Every row gives one point. To make a cloud, some directions were put in groups of two or more. Within a group, all points are equally far from the middle, so they leave a hole (a ring in 2 directions, a hollow ball in 3). The other directions are filled evenly. Then the cloud was stretched, turned, moved and blurred a little. Count the holes, and give their numbers of directions, smallest first.
In the rows, 128 means zero.

Cloud (19 x 3):
[[146 160 159]
 [146 107 147]
 [138 110 123]
 [181 122 153]
 [123 126 157]
 [132 120  70]
 [104 112  96]
 [178 173 109]
 [125 133 178]
 [180 145 149]
 [149 175 111]
 [ 81 119  77]
 [ 93 156 143]
 [103 129 111]
 [101 116 132]
 [110 107 159]
 [122 143 116]
 [154 133 155]
 [ 90 152 102]]
Holes: 0

Cloud (30 x 4):
[[169 142 112 103]
 [122 121 121 121]
 [124 152 100 174]
 [126 136 106 124]
 [ 92 143  92 134]
 [184 109 178 127]
 [168 173 147 184]
 [108 178 110 168]
 [100 101 144 182]
 [ 87 149 136 136]
 [ 91 131 156 130]
 [163 159 163 156]
 [112 110 110 143]
 [ 79 117  93 149]
 [100  99 133 101]
 [146 103 139 136]
 [142 114  98 165]
 [118  95 131 169]
 [107 123 105 120]
 [124 101 152 193]
 [167 139 165 129]
 [135 100 106  94]
 [ 95 128 104 127]
 [125 169 144 148]
 [124 103 155 173]
 [ 78 112 107  77]
 [120 145 130 122]
 [135 119 169 179]
 [134 140 137 101]
 [ 94 156 105 155]]
Holes: 0

Cloud (86 x 8):
[[113 144 143  63 152 125 142 172]
 [117 120 138 152 127 170 107 107]
 [104 103  83 113 127 129 135 128]
 [115 155  96 137 160  94 108 128]
 [112 137 179 146 115 101 149 183]
 [121  81  90 124 115 139 127 160]
 [127 155 136 141 149  68  96 153]
 [146  79 142 143  96 114 100 173]
 [147  70 153 128 163 118 132 149]
 [165 134 142  85 113 136 166 165]
 [173 111 150 104 120 144 143 182]
 [ 90 134 160 153 106 133 120 120]
 [117 106 177 108  80 109 115 143]
 [105 134 196 103 138  96 111 127]
 [ 92 149 128  97 104 121  95 139]
 [104 135 132 122  85  94 113 172]
 [129 107  83 101 154 115 104 117]
 [116 174 146 151 128 144 114 149]
 [154 145 172 110 173 128 148 161]
 [163 176 145 131 150 149 136 182]
 [105 110 174 152 120 114 108 177]
 [118  77 158 133 124 105 161 164]
 [145 130 168  80 162  94 128 132]
 [111 101 190  97 110  88 118 146]
 [ 92 121 127 138  86 104 120  96]
 [142 162 170 106 115 159 137 152]
 [ 69 139 111 144 142 145 156 139]
 [147 105 105 166 136 143 155 169]
 [111 100 120 126  88  79 141 104]
 [167 151 174 146 134 141 168 153]
 [156 133 119 142 154  67 112 149]
 [105 163 164 101 138 142 131  91]
 [174 148 123 162 129 111 131 108]
 [129 117 115 158 118 172 128 132]
 [107  89 190 111 120 106 148 150]
 [117 112 149 104 121 185 174 130]
 [ 85 137 131 127 118 182 136 164]
 [140  92 143 161 169 127 141 111]
 [105 150 123 131 179 121 116 110]
 [129 175 101 158 132  96 123 133]
 [137 145 167 132 100 148 125 192]
 [109 118 160 116  89 141 161 184]
 [154 142 162  85  98 104  96 132]
 [130  71 176  98 115 126 146 144]
 [157 144  87 102 123 139  80 135]
 [130 112 123 169  99 141 120 105]
 [116 149 136 135  98  65 149 146]
 [173 146 147 160 150 101 159 153]
 [149 121 132 170 155  94 109 174]
 [158 113 148 148 156 160 172 145]
 [143  64 120  90 139 129 124 138]
 [147  89 148 126  79 121 117 156]
 [100 156 122 150 166  67 181 149]
 [105 144  86 103 131 130 158 119]
 [136 149 116 181 149  72 167 126]
 [104 122 131 149 158  63 112 138]
 [102 117 124 164 147 164 133 135]
 [133 186 125 141 161 126 139 117]
 [125 153 101  98 103 121  87 122]
 [148 114 188 126 179 117 146 105]
 [134 134 129  89 174 124 113  94]
 [101 175 179 155 142 115 164 144]
 [ 93 113 114 119 114 180 103 154]
 [175 117 160 127 138 113 138 180]
 [138 128 146 179 153 104 109 120]
 [151 158 144 111  93 150 129 101]
 [112 152 179  94 133 163 163 122]
 [116 147 163 113  97 165 125 146]
 [129  82  99  84 129 126 130 164]
 [ 87 123 130 127 112 174 110 155]
 [ 80 132 138  95 130 100 169 156]
 [106 138 148 146  96 156 118 136]
 [127  98 115 170 143  88 161 123]
 [130 140 123 105 168 171 143 117]
 [125 104 165  80 107  99 149 152]
 [124 118 139  80 171 129 174 187]
 [137 161 177 133 110  91 153 161]
 [184 119 125 109 138 116 141 154]
 [133 181 110 138 131  90 118 142]
 [144 143 139  92 108 164 146  84]
 [175 161 128 116 118  93 157 107]
 [140 113 125 149 189 121 157 176]
 [ 92  80 146 118 139 123 151 185]
 [ 97  85 135 149 135 155 106 124]
 [179 119 139 140 151  93  97 138]
 [143 162 170 105 157 106 121 167]]
Holes: 1 (6)
